Each row of a before or after table is a point. One or more steps were done to the points. Then noise was added and the rows were shuffled. The steps act on how far a point lies along the listed directions, d1 being the first. Name the steps. A step turns or swaps two directions, mirrors them in a line or flattens them onto one, adds a multiple of one to another, or multiplies one. Angles are multiples of 10 degrees, from the lower direction toward the higher: turns from -170 to 170, lines from 10 to 170 but not 90. Use the fewest steps. Two steps may share a direction if one is a turn and the other turns, adds or multiplies; they go together, in the order done. Otherwise the lowest direction goes first.

Directions:
(1): [ 5.0 -1.0  2.6]
(2): [-2.2 -4.7  2.4]
(3): [-1.7  3.1  4.5]
Before (9 x 3):
[[-1.2 -1.9  2.3]
 [ 1.3  0.3  3.1]
 [-0.1 -0.2  3.6]
 [ 1.4 -2.0 -1.4]
 [ 1.2 -2.0 -2.0]
 [-0.6 -0.7 -0.1]
 [ 0.0  5.5 -0.7]
 [-1.6  3.1  0.3]
 [ 0.6 -5.5  1.5]]
After (9 x 3):
[[ -0.9  -2.3   4.5]
 [ -2.8  -5.4   4.6]
 [  2.5  11.3  -3.7]
 [  1.0  -2.4  -1.6]
 [ -2.1 -11.6   4.8]
 [  0.8  -2.5  -1.0]
 [  1.0  -0.4   3.7]
 [ -0.8   5.4  -0.6]
 [ -0.9  -1.9   0.4]]
Steps: multiply d2 by 2.5

Directions:
(1): [ 3.5 -1.2 -0.2  0.7  5.9 -5.8 -1.5 -1.2 -3.3]
(2): [-4.3 -3.8  1.7  2.9 -3.1 -4.1 -4.6 -1.9  1.6]
(3): [ 7.1 -1.7 -0.4  4.3 -1.8  1.7 -2.3  1.4  3.5]
(4): [ 2.3 -1.6  4.1 -6.2  0.7  1.0 -1.5 -4.5  3.4]
Before (9 x 9):
[[-4.6 -1.0  5.0 -9.9  3.1 -4.9 -1.9 -6.2 -3.1]
 [ 4.7  2.6 -1.7  0.9  3.5  1.6  4.1  0.5 -1.3]
 [ 5.1 -0.6 -4.2  7.7  1.7  0.2  0.7  3.4 -1.0]
 [-1.6 -0.5  1.3  0.0 -2.3 -3.3 -4.1 -2.6  1.9]
 [10.9 -2.8  0.0  3.7  1.7 -0.9 -1.8 -0.8  3.0]
 [ 6.2 -4.6  2.3  1.5  0.8 -3.6 -6.2 -2.2  1.4]
 [ 0.0 -6.4  1.6  1.1  0.6 -7.4 -6.2 -6.2  3.4]
 [ 0.4  1.4 -1.8  4.5 -2.1  0.4 -0.9  2.4  0.1]
 [ 4.9 -1.5 -0.1  5.6 -4.2  2.3 -2.7 -2.1  4.2]]
After (9 x 9):
[[ 6.9 -0.7  1.5 -1.2 -2.7  5.7  0.7 -1.8  6.3]
 [ 6.6 -1.5  1.0  0.8  0.9 -0.2 -2.3 -4.8  2.3]
 [ 9.1  0.8  0.4 -3.4  1.0  5.4  0.8  0.9  1.8]
 [ 0.9  3.3 -1.1 -2.1  0.2  1.8  2.3  2.1 -3.1]
 [ 9.4  1.9 -3.4 -3.5  6.0  2.5  4.7 -0.6  0.4]
 [-0.3  1.2  0.1  0.1  0.5 -1.2 -1.1 -0.6 -0.7]
 [-3.6 -0.1  1.3  1.6 -4.5  3.0  1.0 -1.2  3.2]
 [-0.6 -0.2 -0.3 -0.1 -1.3  3.6  1.6 -0.4  2.0]
 [ 4.4  2.9 -0.8 -1.5  3.1 -1.2 -0.2 -0.3 -1.1]]
Steps: turn d1 and d2 by -130 degrees; flatten d3 and d4 onto the line at 40 degrees
